Each row is a point. Each copy is the shape, with its points in the same order, turned, moved and blurred by noise. Say if it was mirrored as well.

Shape (7 x 2):
[[-0.1  1.1]
 [ 3.6 -2.0]
 [-3.1 -0.1]
 [ 1.9  0.4]
 [ 3.0 -2.2]
 [ 3.4  5.2]
 [ 1.0  4.4]]
Copy 1 (7 x 2):
[[ 0.3  1.2]
 [-3.9  3.5]
 [ 0.2 -2.1]
 [-1.1  2.8]
 [-3.9  2.8]
 [ 2.9  6.0]
 [ 2.9  3.4]]
Copy 1 is: mirrored
Copy 2 (7 x 2):
[[ 0.1  1.0]
 [-4.9  0.6]
 [ 2.0 -1.7]
 [-1.9  1.6]
 [-4.5 -0.1]
 [-0.7  6.3]
 [ 0.9  4.4]]
Copy 2 is: mirrored

Shape (10 x 4):
[[-4.4 -2.8 -0.6  1.9]
 [-1.0 -2.4 -0.7 -3.6]
 [-1.0  1.9 -1.5 -2.7]
 [ 4.1  1.7  0.0 -1.3]
 [-0.4 -3.8 -0.8 -1.1]
 [ 1.2  4.2  4.8  0.3]
 [-1.8 -3.1  3.6 -4.2]
 [-7.2  2.0  0.5 -5.5]
 [ 4.9  1.3  0.9 -1.8]
 [-2.4 -3.2  2.2  3.1]]
Copy 1 (10 x 4):
[[ 1.8 -4.3 -1.5 -1.5]
 [-3.3 -0.5  0.3 -0.3]
 [-0.7  2.4  0.7 -2.1]
 [ 0.2  4.8 -0.2  2.8]
 [-1.9 -2.0 -1.6  1.4]
 [ 4.2  3.3  4.2  2.9]
 [-2.9 -2.5  4.1  2.0]
 [-1.5 -1.1  5.2 -6.0]
 [-0.4  4.7  0.1  4.0]
 [ 2.8 -4.2 -0.5  2.1]]
Copy 1 is: mirrored
Copy 2 (10 x 4):
[[ 0.4 -4.2  0.3  2.4]
 [ 1.7 -1.8 -3.6 -1.9]
 [-1.0  0.7 -1.6 -2.4]
 [ 0.3  5.1 -3.4 -0.2]
 [ 1.9 -2.2 -4.1  1.2]
 [ 2.7  6.0  2.6 -0.7]
 [ 5.4 -2.4 -2.3 -2.7]
 [ 0.7 -3.7  1.6 -7.2]
 [ 1.8  5.4 -3.8 -0.5]
 [ 3.4 -2.4  1.1  3.9]]
Copy 2 is: only turned
Copy 3 (10 x 4):
[[-0.4  1.3 -4.1  2.6]
 [-2.5 -3.1 -0.4  0.5]
 [-3.1  0.4  1.0 -1.2]
 [ 1.7 -1.9  2.7 -3.7]
 [ 0.2 -3.8 -2.0  1.7]
 [ 2.9  2.9  4.4 -0.2]
 [-1.5 -2.7  1.5  4.1]
 [-7.1  2.5  0.9  3.3]
 [ 1.3 -2.4  2.9 -3.6]
 [ 3.1  0.7 -3.1  4.0]]
Copy 3 is: only turned
Copy 4 (10 x 4):
[[-5.3 -0.9 -0.1 -2.1]
 [-0.1 -0.7 -3.7 -2.8]
 [ 0.3  3.3 -2.8 -1.6]
 [ 3.7  1.2 -1.6  1.7]
 [-1.2 -2.5 -2.8 -1.3]
 [ 4.1  3.0  4.0 -1.5]
 [ 1.5 -2.3 -1.6 -6.2]
 [-1.8  4.9 -2.6 -8.3]
 [ 4.9  0.3 -1.5  1.3]
 [-3.5 -2.8  2.4 -1.1]]
Copy 4 is: only turned

Shape (14 x 8):
[[-0.6  2.1 -0.4 -3.7  1.9  0.0  0.2 -0.1]
 [ 1.0 -0.9  2.5  4.5  1.2  2.6  0.6 -2.6]
 [-1.9  0.6 -2.0 -4.3 -0.6 -2.1 -1.4 -5.8]
 [ 3.4 -3.8 -1.7  4.2  0.4  1.1 -3.6  3.0]
 [-2.0  3.3 -2.2  3.4 -3.4  6.4 -2.3 -5.7]
 [ 2.3 -3.5  2.1  1.5  1.9  6.0  3.8  1.4]
 [-1.0 -4.8 -1.8 -2.2 -4.6  0.2  1.9  1.6]
 [-2.9  1.9 -2.4  2.4  0.9  1.7 -2.7  2.2]
 [ 0.1  3.6  2.0 -2.6 -4.2  0.6  2.8 -1.2]
 [-5.0 -0.8 -2.1 -4.3 -1.5  4.3 -3.3  1.6]
 [-5.4  2.2 -5.3  2.1 -0.1  0.2 -0.8  2.3]
 [-4.2 -0.4  1.5 -3.7  1.7  5.9  1.1 -2.3]
 [-3.9 -5.1  2.6  2.9  1.3  2.6  2.8  3.4]
 [-3.3  2.9  1.8 -0.3 -0.5 -1.9  1.7 -0.5]]
Copy 1 (14 x 8):
[[-3.3  0.4 -1.1 -1.7  1.9  0.2 -1.1  2.3]
 [ 1.4  1.9 -0.4  3.5  1.6  4.3  2.0 -3.0]
 [-1.9  6.0  0.4 -0.6 -1.8 -0.5 -4.0  3.5]
 [ 7.0 -1.3 -3.2  3.0  0.3 -1.8  1.9 -2.3]
 [ 0.4  0.6  0.1  7.2 -0.4  6.2 -5.5  2.8]
 [ 0.5 -2.2 -3.9 -0.8  0.7  4.8  2.0 -4.7]
 [-0.6 -0.8 -3.6  0.4 -7.1 -2.0 -0.8 -0.9]
 [-1.7 -1.1 -2.0  5.5  2.3 -1.7 -1.5  0.4]
 [-3.5 -0.4  0.9 -0.5 -2.5  3.4  2.1  2.8]
 [-2.9 -3.7  0.0  2.1 -2.6 -2.4 -6.3 -0.5]
 [-3.2 -0.2 -4.3  6.1  1.4 -3.7 -1.1  2.9]
 [-4.7  0.1 -0.6 -0.6  0.9  2.3 -4.9 -3.4]
 [-2.7 -1.0 -4.0  3.7 -0.9  0.5  2.7 -7.4]
 [-4.2  1.8  1.4  1.6  0.0  0.2  2.7  2.2]]
Copy 1 is: only turned
Copy 2 (14 x 8):
[[ 0.0  0.5  2.6 -3.2  1.0  2.3  1.6  2.1]
 [ 2.4  0.7  0.1  1.3  3.6  0.1  2.9 -5.5]
 [-3.8  0.0  3.1 -5.9  3.0 -2.8  2.8  1.1]
 [-1.6  2.6 -2.0  1.4  1.8  2.7 -4.0 -5.5]
 [-2.7  0.9  7.2  0.2 -0.5 -2.2  4.9 -7.6]
 [ 4.7 -0.5 -3.1 -0.6 -1.7  3.0  2.4 -5.4]
 [-1.6  1.8 -3.4 -2.6 -3.5 -2.8 -0.1 -0.5]
 [-3.2  3.4  2.7  2.2  0.1  3.3  1.4 -1.5]
 [ 3.3  1.1  3.9 -1.7 -1.6 -3.7  2.0  1.1]
 [-5.4 -2.0  2.0 -0.6 -4.5  1.3  2.0  0.3]
 [-5.1  6.4  1.9  1.1 -1.1  2.2  3.7 -0.2]
 [-0.4 -3.9  1.7 -2.1 -2.0  1.7  6.7 -1.0]
 [ 1.0  0.7 -5.9  3.5 -1.2  1.6  4.1 -1.8]
 [ 0.5  2.4  2.4  0.7  1.6 -1.5  4.0  2.8]]
Copy 2 is: only turned
